Each row is a point. The last column is the point's height on a tilted bowl or saddle (a function of degree 2), plus a little noise. Count its main directions that bend up, bend down and stay straight.
In the rows, 128 means zero.

Points:
[[ 77 110 150 103]
 [125 213  43  41]
 [229  83  94  63]
 [ 23 164 125  50]
 [ 94  96 145 107]
 [129 134 149 119]
 [127 170  48  82]
 [ 95  74 181  84]
 [154  92 152 108]
 [149 126 120 121]
 [ 93 165 121 104]
 [148  55 142  87]
 [212 148 114  86]
 [119 141 154 117]
 [158 200 107  83]
 [137 182 164  96]]
Directions: 0 up, 3 down, 0 straight

Points (15 x 4):
[[131  76 136 148]
 [216  87 137 195]
 [147 159 155 138]
 [193 127 115 163]
 [163 125 146 141]
 [191 109 171 166]
 [129 172 247 205]
 [132 153 121 131]
 [ 98 140 210 177]
 [213  99  89 202]
 [153 169  90 142]
 [142 156 158 138]
 [152  73 166 159]
 [ 19 111 108 203]
 [178 121 147 150]]
Directions: 3 up, 0 down, 0 straight

Points:
[[152 133 163 156 160]
 [145 214 174 145 230]
 [ 98 113 157 126 141]
 [194  76 187 154 123]
 [118 199 115 129 186]
 [168  95  64 173 104]
 [128 215 172  91 168]
 [ 87 135 136  85 122]
 [ 77 115 181 117 115]
 [123  51  81 173 155]
 [151 149  99 213 182]
 [133 146 112 132 152]
 [152  18 156 153 222]
 [129  97 167 134 154]
 [142 157 184 122 143]
 [127 151 177 189 185]
 [ 86 196 205 142 137]
 [180 178 170 106 152]
 [109 121 189  85 116]
 [164 137 126 194 176]
 [140 187  63  68 130]
 [165 162 123  87 145]
 [200  69 117  99 132]
 [ 99  35 192  60 233]
 [161 219 183  75 163]
 [ 85 127 112 101 125]]
Directions: 1 up, 2 down, 1 straight

Points, 23 rows:
[[ 86 149 145 162 109]
 [ 65  81 174 174  83]
 [177  92 128 123 115]
 [200 101 161 142 107]
 [123 119 138 213  96]
 [126 132 180 121 111]
 [145 145  92  85 112]
 [ 70 198 104 117  82]
 [119 197 169  65  66]
 [126 144 168  62  80]
 [139  37  20  64  33]
 [113  90 124 169 112]
 [112 194 163 249  35]
 [105 142 105 150 117]
 [ 94 119 125  87 104]
 [118  85 152  84  92]
 [ 54 161 117 138  90]
 [119 132  87 111 117]
 [ 88 139 137 117 113]
 [ 90 145 179 159 105]
 [161 199 203  66  45]
 [159 153 193 145 108]
 [152  68 147  84  86]]
Directions: 0 up, 4 down, 0 straight

Points:
[[176 158 123  37 139  49  63]
 [135 207  39 122  99 148  66]
 [ 64 208 174 127 140 159  66]
 [ 64 144 139 146 140 104  94]
 [112 183 153 129  99  84  97]
 [ 85 125 155 159  92  79  74]
 [ 79  97 212 174  42 157  84]
 [136 143 113  77 157  66  97]
 [115 174 161  88 176 114 104]
 [195 159 129 190 196  89 111]
 [ 87 115 112 126  74 181  89]
 [ 98 173 124 235 174  77  82]
 [112 187 147 129 104 145  93]
 [186 178 194 131  85  65  65]
 [210  83 202 142 169 204 100]
 [181 123 133  76 146 114  88]
 [155 147 202 151  21 151  85]
 [ 75 159 149 130 166 157  89]
 [114 111  84 139  33 118  88]
 [106  72 158 115 168 124 101]
 [137  91  51 130 105 136 108]
 [166 118 157 192 135 138 117]
 [174 140  75  94 119 165  76]
 [127 128  89 120 207  67 121]
 [178  70 145 248  70 161  94]
 [152  65  69 116 114  52  56]
 [152 141 143 129 101 159 101]
 [170 104  92 138 163 220  77]
 [ 95 110 133  72 120 146  78]
 [ 84 123 108 164 209 210  67]
 [193  99 180  92 235 113 108]
 [127  81 140 203 223 159 140]
 [143 128 112 195 147  72 102]
 [ 85  81 130  74  66 147  62]
 [126 122 128 171 147 150 120]
 [168  84 164 116 109 102  84]
 [178  63 145  56 192 202  46]
 [154 110 101 174  70  91  84]
 [ 91  66 155  48 165 138  49]
 [157 204  90 183 177 121  91]
 [142 113 142 180 149 149 125]
 [178  92 184 151 119 160 112]]
Directions: 0 up, 3 down, 3 straight

Points, 39 rows:
[[228 203 144 249  46 185   7]
 [ 89  62  81  73 199  97  84]
 [112 115 129 102 176 113 108]
 [125 105  73 144 107 135 105]
 [113 122 138 171 141 128 101]
 [ 83  65  79 170  90 116  93]
 [ 94 166 187  61 123 131  78]
 [192 133 131 129 118 129 102]
 [132 134 129 134 125 130 112]
 [107 132 175  96 132 188  93]
 [130 142 146 185 134 118  91]
 [181 137 100 129 105 143 110]
 [ 87 122 101  67  83  89  89]
 [ 94 156  74 150 130 126  99]
 [143 107 115 221  48 111  81]
 [ 93 108 170 133 108 204  87]
 [134 114 133 150 135 100 103]
 [ 89 129  84 103 190 123 104]
 [167 116  93 131 101  38  83]
 [113 141  99 168 168 122 101]
 [150 185  76 116 109  79 102]
 [125 147 113 105 129 149 115]
 [178  97 120 155 137  68  84]
 [167 131 109 144 108 136 109]
 [123 149 167 134  86 181  93]
 [108 117  91 132 216 170 115]
 [151 196 100  84 127 144 117]
 [111 108  88 139  88 120 106]
 [156 166 128  75 158  82  95]
 [106  72 138 132 173 157 112]
 [135 170 155  67 141  64  80]
 [101  94  65 139 114 164  98]
 [185 156 119 124  85 145 110]
 [143 117 134 127 157 119 109]
 [149 132 123 156 133 113 105]
 [134  82 132  90 142 149 108]
 [123 108  85 128  99 154 109]
 [ 85 145 151 123 119 111  99]
 [ 95 160 178 128  74 142  89]]
Directions: 0 up, 4 down, 2 straight

Points, 61 rows:
[[157 179 137 196 179 131 120 125 110]
 [126  78 195 124 128 155 138 146 109]
 [ 81 122 174  66 160  72 127  99 103]
 [ 39 113 116  95 116 182 152 130 110]
 [146 120 124 148 188  88 187 101  98]
 [150  50  96  58 140  98  81 146  87]
 [148 105 164 165  85 117 140 153 119]
 [129 134  64 115  80  87  55 128  97]
 [169 173  98 146 137 115 125  87 106]
 [200  84 119  86 108  99  83 159  84]
 [122 120  68 112 101 186 103 100 106]
 [122 156 141 173 111 197 110 159 115]
 [ 68 117  82 101 119 161  78 125 121]
 [ 94  91 101  93 155 155 140 121 121]
 [119 150 128  69  41 105 121 160  92]
 [130 127 138 125 213 126 101 104 101]
 [159 158 142 113 123 112 102 159 119]
 [131 153 249  73 128 110 144  74 104]
 [ 93 175 128 150 120 112 147 117 116]
 [196 170 105 135 101  74  96 124  97]
 [ 67 236 241 102 234  72 114 124   7]
 [ 77  55 115 114 145 128 130 103 108]
 [ 65 132 141 178  97 120 180 185 106]
 [157 108  74 102  59 171 128 172  98]
 [126 117  89 117 103 127 104 125 121]
 [112 128 203 151 144 132 112 203  99]
 [228 149 158 194 101 118  89 186 110]
 [139 112 154 150 203 170  91 116 100]
 [178 126 149 161 112 109 156 135 123]
 [157  71 185  92 153 101 161 136 101]
 [100 187 166 177  73  61 130 179  91]
 [217  94 132 126 176 121  44 150  78]
 [ 93 156 168  88 176 131 161  48 103]
 [140 164 130 176 111  55 123 245 101]
 [174  75 148  50 108  82 206 107  82]
 [ 94 127 156 173 101  82 172 161 108]
 [128 103 161  89 104 118 139 108 119]
 [117 133 140 201 160 125  67 105 108]
 [147 167 180  87 170 124  75 160 101]
 [121 128 164 160  76  40 143 161  91]
 [ 93 124 209 145 173  53 139  76  84]
 [192  31 135 189 115 168  81 151  85]
 [134 133 137 121 145  86 119 126 119]
 [149 153 126 115 121 139 106 190 121]
 [178 103  90 176 114  68 159 153 104]
 [178 148 155 100 114  86 108 119 110]
 [140  95 138 177 185 118 158  89 104]
 [174 114 132 111 121 115 149 103 116]
 [164 244 122 209 190  93 102 101  66]
 [141 160  89  95  94 106 164 168 115]
 [ 78 139 102 103  81 181 140 174 116]
 [187  45 181 116 107 144  70 119  92]
 [174 147 148 132 125  88 159  72 109]
 [151 112 151 144 131 109  90 121 122]
 [135 129  91 147  50 123  70 164 107]
 [ 33 158 106  92 121 115 148  92 104]
 [157 135 113  58  52  82 125  39  69]
 [117 119  85 141  79  51 144 172  99]
 [187  94 140 198 131 123  57  89 103]
 [122 119  67 196  54 108 148 178 114]
 [144  85 113  61 152 121 124 150 109]]
Directions: 0 up, 6 down, 2 straight

Points (74 x 9):
[[131 147  63 122 143 163 161 194   7]
 [167 103  87 104 126 115 230 162  13]
 [121 225 123 154 148  74 132 105 202]
 [168 135 131 138 118  77 118 172 113]
 [156 172 116 104  55  74 117  85 135]
 [146 103  70  91 133 161 142 146  30]
 [135  87 136 115 174 133 169 159 140]
 [130 133 124 141 105  98 110 149 124]
 [174 161  90 136 167 100  99 113 130]
 [113  95 150  97 119 182 114 151 105]
 [117 123  66 144 138 112 128 134 104]
 [ 98 142 140 171 147 142 166  78 127]
 [128 149 152 160 158  99 127 150 134]
 [130 126 163  76 130 121 147 148 136]
 [129  87 127 121 153  68 102  84  68]
 [151 104 115  96 113 120 115 105 122]
 [123 121 139 134 127  83 124  95 113]
 [167 140  74  93 147 170 144 138  19]
 [ 93 200  78  80 125 115 130 101  76]
 [116 145 126 100  91 164 118 134  86]
 [146 165 126 177 123 120 141 160 113]
 [135  99 127 205 187 106 143 138 107]
 [118  54 141 144  79  99 121 171  86]
 [ 84 166 158 154 196 102 120 137 175]
 [110 125 216  86 143 140  73 101  82]
 [103 127 112 171 140  98 119 149 137]
 [216 116 110  89  97 201 137 129  80]
 [169 187 128  65  77 160 144 109  71]
 [160 156 113 138 131 146 139 110 118]
 [148 132 178 147 122 134 130 129 114]
 [157  84 109 166 152 145 112 103 107]
 [144 141 107  88  95 108  97  80 118]
 [161 147 155 151 179 135 130 117 108]
 [154 124 148 103  88 170 142 102 114]
 [111  96 162 176 129 154 152 116 132]
 [119 139 170  95 112 105 112 105 114]
 [165 125 103 134 174 172 150  94  60]
 [107 134 148 124 130 139 149 163 115]
 [128 134 124  74 102  98 125 127 110]
 [182 124 163  96  77 108 120 128 164]
 [141 148 167 151  96 117 172 142  70]
 [122 174 109 119 106 139 177 129  63]
 [159 147  84  67 167 119  85 109  73]
 [103 105 102 202 108 122 204 123 144]
 [ 76 164 121 150 139  72  98 121 162]
 [ 81 146 168 122 168 171  92 126  90]
 [137 112 105 149 150 119 130 130 121]
 [138 139 135 120 154 111  91 121 139]
 [169 102  86  89 134 112 129 121  79]
 [144 152 102  75 165 164 127 122  59]
 [ 81 159 133 129 154  69 117  80 113]
 [138 129 113 129  90 138 108 163 101]
 [137 162 127 111 149 129 174 155 104]
 [131 117 116 131 144 137 105 103 117]
 [180 154 123 136 106 123 141 113 133]
 [116  94 106 138 127 103 156 135 117]
 [109 138 133 191 114 152  74 126 124]
 [122 119 152 129 149 131 113 104 121]
 [122 122 125 122 122  93  52 120 118]
 [109 116 119 158 174 144 130 101 128]
 [126 113 147 105 137 103 220 110  71]
 [156 144 129 136 129 116 135 101 131]
 [109 102  84 189 121 121 120  95 162]
 [ 90 104 115 153   7 176 151  88 108]
 [104 154 137 144 112 140 122 138 120]
 [127 126  87  68 156 129 127  86  34]
 [113 117 104 133 131 125 118 101 122]
 [151 109 117 192 140 156 146  92 140]
 [143 127 141 149 140 142 156 156 109]
 [121 118 123 129 191 127 107 142 124]
 [175 119 154 155  99 128 111 109 146]
 [ 90 166 151  78 103 121 144 153  84]
 [155  63 146 151 121  68 103 175  55]
 [ 93 126  99 124 123 121 145 135 111]]
Directions: 3 up, 5 down, 0 straight

Points, 61 rows:
[[106 132 145 109 107 121 162 114 133]
 [135 128 140  25 154 141 161 122 154]
 [109  78 136 139 101  83 136 100 143]
 [129 142 152 125  48  93  83 134 154]
 [152 107  57 145 137 100 142 110 156]
 [160 137 137 115 134 179 112 151 153]
 [102 102 139 119 115 106  76 130 149]
 [104  88 117 180  97 115  33 120 200]
 [124 114 142 180 149 115 139 134 142]
 [166 107 108 140 115  96 175  72 160]
 [140 107 249 188 196 116 198 118 174]
 [127 118 128  96 118 110 143 209 168]
 [ 90  91 119 127  38  90 111 190 196]
 [ 70 176 174 222 231 136  99  97 130]
 [118  52 205 139 157 141 104  92 129]
 [ 59 190  97 139 120  21 142 120 154]
 [131  97 140 122 131 141 192 110 148]
 [159 117 150 128 138 170 186 104 154]
 [151 145  93 117  88 107 195  82 162]
 [164 155  63 139 128  75 115 175 161]
 [154  83 156 151 115  96  86 165 169]
 [143 120 160 102 183 143 139  83 132]
 [157 114 158 109 140 151 159  37 151]
 [ 98 134  80 130 142 130 152 162 158]
 [ 36 139  50 140 118 146 148 155 208]
 [ 77 108 114 172  50  57 116 135 171]
 [146  75  96 105  89 129 117  63 154]
 [ 52 102 126 162 175 187 133 107 169]
 [165 123 124  69 140 161 137 137 149]
 [137 102 155 109 160 114 114 128 130]
 [116 157 129 179 164 162  84 149 149]
 [145 143 220 178 155  66  91 116 134]
 [131 169 137 144  53 127 108 103 149]
 [124  87 139 216  63  99 161 112 183]
 [133 122 167 171  30 112 124 170 180]
 [131 126 111 103 182  84 225 133 195]
 [ 66 150 132 208  82 101  58 121 177]
 [ 40  67 114 158 132 128 197 112 209]
 [121 173  52 136 141 188 147 131 183]
 [163 182 133 168 130 140 148 144 159]
 [131  41 168  95 158 139 163 121 135]
 [ 97 131  70 163 154 166 144 137 166]
 [144 177 165 112 118  80 114 138 135]
 [136 132 177 121 119 167 111 108 132]
 [153 226  84  86 215 109 139  94 202]
 [115 100 170  92 124  67 191 106 148]
 [141 121 149  90  95 109  80 115 146]
 [ 64 130 172 147 129 160 178  79 156]
 [126 146  75 154 111 172 171  95 177]
 [133 158 133  75 118 119 105  89 142]
 [166  69 192 166 165 147 126 176 161]
 [124 132 100 100 142 174  88 115 157]
 [ 70 102 164 126 195 128 117  42 136]
 [185 185 222 121  57 247  71 125 249]
 [129 115 117 167 234 167  92  83 145]
 [103 104 164  42  54 171  75 116 169]
 [ 92 103 151 160  86 221 139  89 181]
 [109  73 113 180  95 142 161 159 179]
 [ 98  85  96 136  74 111 143 126 157]
 [139 187 138 167 146  85 123  77 137]
 [ 76 165 167 131 102 111  92 167 150]]
Directions: 5 up, 0 down, 3 straight

Points (61 x 9):
[[ 90 151 143 164 152 106  89  75  73]
 [155 110 125 104 138 159  61 156  69]
 [ 77 136 138 186 118 123 165 206  99]
 [128 158 147 138 148 147 183 119 122]
 [104 108  86 179 157 144 121 137 106]
 [115 116 168 146 128 118 108 129 116]
 [151 116 117 160 136 116 114 165 143]
 [131 137 139  96 160  53 140  89  89]
 [134 119 105 105 127 132 143 103 117]
 [103 149 106 139 142 132 143 106 121]
 [167  64 158 179  88 211 164 108 231]
 [114 109 142  89 145 144 123 111  88]
 [172 129 118 165  66 107  51 148  76]
 [136 152 162  99 155  79 180  86  82]
 [159  62 125 134 143  84 130 126 184]
 [102 111 154 169 137 116 115 110 117]
 [230 101 168 145 151 110 123 104 219]
 [139  78 160 148 124 154 136 184 188]
 [110 121 163 134 208  88  75  53  64]
 [ 74 183 161 165 137  76 153 166  61]
 [109 116 101  98 175 155 116 146  82]
 [156 157 106  92 173  74 117 155 128]
 [108 119 131 135 105  12 155 130  56]
 [124 124 115 181 112 173 144 148 126]
 [ 84  74 143 132 201 143 158 145  70]
 [146 160 152 143 134 151  82  85 100]
 [105 137 176  58 138 118 101 118  50]
 [114 119 130 133  51 162 124 141 158]
 [ 75  86  88 124  47 128 107 148 185]
 [105 145  73  81 155 125 152 145 119]
 [110  78  70  89 138 127 149 119  98]
 [129 100 127 104  79 132 109 142 135]
 [ 97  76 128  86 127  86  57 130  71]
 [178 161 127 120  60  29 123 128  24]
 [127 155  81 150 173 158 121  91 141]
 [116 152 107 158 113 129 179 116 116]
 [163 104 117 131 140 144  93 136 135]
 [152 146 160 113 151 139 119 176  86]
 [ 93 167 174 133 101  92 122 158 104]
 [ 87 152  75 146 155 128 107  84 111]
 [172 165 136 173  78 127 109 108 100]
 [161 131  96 109  72 148 124 176  99]
 [125 123 128 125  98  38 121 165  95]
 [ 81 133  91  91 147 111 121 136 113]
 [139 128 116 152 107 168 125 113 121]
 [134 103 144 156 140 153  94 170 126]
 [120 127 126 136 121 166  79 151  89]
 [176 127 108 119 151 117  93 149 131]
 [118 107  91 138 165 162 163  94 111]
 [135  71 202 126  61 109  94 130 168]
 [138 145  79 151 152 123 114 132 137]
 [104 113  81   7 179 117 109  31  36]
 [206  94 146 146  65  86 173  88 112]
 [190 140 110  90 160  94 148 159 121]
 [ 65 123 168 179 148 163 160 106  86]
 [176 153 118 105 104 195 156 100  90]
 [ 99 162 130 161 187 119  90 132  87]
 [120 126 120 132 175  84 115 142 118]
 [143 126 117 134  76 108 150 131 126]
 [110  90  77 143  94  82 127 153 147]
 [ 87 158 208 130 165 106 128  98  47]]
Directions: 2 up, 5 down, 1 straight

Points:
[[161  98 121 133 103  49  88 123 144]
 [ 65  77 170  93 129  91 191 103 160]
 [159 105 111  77  96 187 106 169 128]
 [ 98 170 223 169 127  88  88  89 156]
 [114 155 146 136 118  50  75 168 144]
 [191 146 120 171 130 117 170 116 144]
 [148 139 140 145 127 161 121 113 131]
 [145  89 102 171 168 100  48  80 186]
 [ 79 167 157  92 117  78 124 120 112]
 [153 178 119 192  94  63 154 132 149]
 [115 108 119 138 163 156 138 139 144]
 [ 45 112 158 120 167 180 171  81 159]
 [144  98 124 154 169 115  78 184 158]
 [144 138 146 146 199 132  69 139 171]
 [104  82 147 170 127 109 160  95 157]
 [100  96  93 122 110 126 131  87 149]
 [146 135 115 144 100 123 147 119 135]
 [146 111 217 181 120 139 133 120 133]
 [ 84 111 132 180 186 141  99  97 178]
 [130 174  77 146 135 116 109 147 145]
 [166 146 135 177 114 120 111 135 134]
 [142 152 173 155 157  91 101 121 132]
 [138 108 132  53 154  71 111 158 133]
 [179  69 137 102 126 139  89 132 141]
 [130  25  58 173  81 151 114 107 211]
 [112 168 156  65  70  40 116 146 129]
 [175 129  91 159 132 135  95  73 165]
 [131 249 157  77 132 143 157 145 141]
 [116  75  87 156 146 135 138 152 161]
 [107 129  87 128 161 110 100 117 143]
 [191 131  93 121 104 111 103 129 145]
 [134 110 163 103 180 156 110  93 135]
 [184 150 126 135  80  92 180 166 150]
 [ 83 106 178 135 119 212 108  84 145]
 [194 134 128  96  76 154 151 128 142]
 [177 132 141 174 189 101 133 116 150]
 [157 131 176 144  58 191 136  21 159]
 [171  73 122  98 153 133 115 129 151]
 [ 60 150 175 100 121 144 144 150 124]
 [139 161 129 214 130 137 120 163 160]
 [100 123 117  71  82  93 110 125 121]
 [123 180 126 101  58 217  79 141 166]
 [154 160 146 124  52 180 184 118 166]
 [121  84 127 126 134 191 159 113 152]
 [147  89 129 107 177 162  99  66 166]
 [143 159 133  94  73 171 123  93 137]
 [ 45 142 115 152 146 118 174  81 158]
 [145 104 132 100 100 158 114 115 125]
 [147 150  49 117 163 110 114 148 157]
 [101 155 147 104  83 148 113  54 131]
 [104 158  51 140 104  91 137 175 146]
 [200  81  51 123 216 103 106  96 249]
 [108  91 120 117 141 109 114  46 147]
 [131 110  76 136  58 160 124  53 194]
 [121 125 143 141 111  76 158 159 137]
 [126 154 112 152 172  91 140 119 137]
 [ 88 179 109 119  99 101  42  83 154]
 [174 138  97 112  97  48 169 104 148]
 [108 108 131 147 129 124  97 151 135]
 [119  86 136 165 145 114 119 172 150]
 [121  52  72 144 135 163 148 173 176]]
Directions: 5 up, 0 down, 3 straight
